Every row gives one point. Before rounding, the points of a table are all equally far from one centre. They may lie mostly on one side of it. Where is the centre, to within rounding?

Points (8 x 3)
[[-48  54  61]
 [  3 -68  -1]
 [ 72  -7  32]
 [-60 -11 -12]
 [ 48  31  -6]
 [ 28   7 -30]
 [ 46  47  12]
 [ 38  -4 101]]
Centre: [-4 -3 38]

Points (15 x 8)
[[  57  -36  -23    1    8  -93   53  -34]
 [  41   44   30   55   10  -61    2    4]
 [  -4   48   25    1  -32    9   53   -6]
 [   8   15   42  -27  -56  -68   -3   30]
 [   9   49   -4   40   18  -19  -14  -64]
 [  50   -6  -25    4  -27 -106   77  -11]
 [  25    1  -10   52    6  -57   17  -96]
 [  36   74  -48   21  -11  -40   45   -6]
 [  50   51   -2   50    2  -32   20   16]
 [  68   34  -44   32  -46  -85   20    2]
 [  83    4  -15   14    0  -30    8  -66]
 [ -26  -26  -43   61  -34  -73   23  -51]
 [ -12   30   11   34  -50  -72   65   30]
 [  54   38  -28   33  -62  -66   29  -80]
 [  42  -25  -36   19   -5  -26   67  -66]]
Centre: [ 11  11  -5   6 -24 -55  20 -27]

Points (18 x 14)
[[-70 -21  27 -53 -35  87 -53  -6 -75   1  11 -14  31  50]
 [-39 -50  21 -67  41 -16 -64 -21  -2  -5   8 -16  50  87]
 [-10 -15 -12 -26 -35  44 -56 -45 -44  -3 -45 -65  80  93]
 [-21  76  59 -18 -23 -13 -45  24  -9   9 -67  19  12  65]
 [ 62  42  53 -20  24  26 -32 -10 -30  61 -17  14  51  58]
 [ 16 -23  50 -37  19  70 -70  16 -54 -73 -49   7  85  51]
 [ -6 -58  75 -51  13  38 -11  31 -53  70  -5 -35  16  36]
 [-28  -8  60 -23 -45 -32 -51  61 -68   2 -28 -24  64 -17]
 [-52  16   4 -51  38  23 -64 -11 -47  37   9 -21  70  -6]
 [ 12 -15 -18   4  11  35 -37  60 -54  75  -6  -1  25  29]
 [-35  -9  43   0  23  56 -55  80 -38  47 -30  37  30  34]
 [ 25 -10  28   1   4 -20 -73  22 -55   2 -21 -46 102 101]
 [  0  13 105  31 -27  22 -66  63 -72 -17  14  30  22  24]
 [-35  14   3 -37  21 -27 -60  49 -33  30 -74 -35  41  22]
 [-28 -15  -7 -15  56  19  -7 -13  22  36  35 -49  10  78]
 [-46 -16  -9  -4 -18 -39 -65  -6 -55   6  48 -73  19  45]
 [-39 -34  34  -7  36  66 -44  45 -47  50  -6   6  60  90]
 [  3  25  18 -55  48  78 -33  15 -34 -12  41  27  26  14]]
Centre: [ -5 -10  40   4  -6  24 -37   0 -18 -13 -12 -22  27  34]
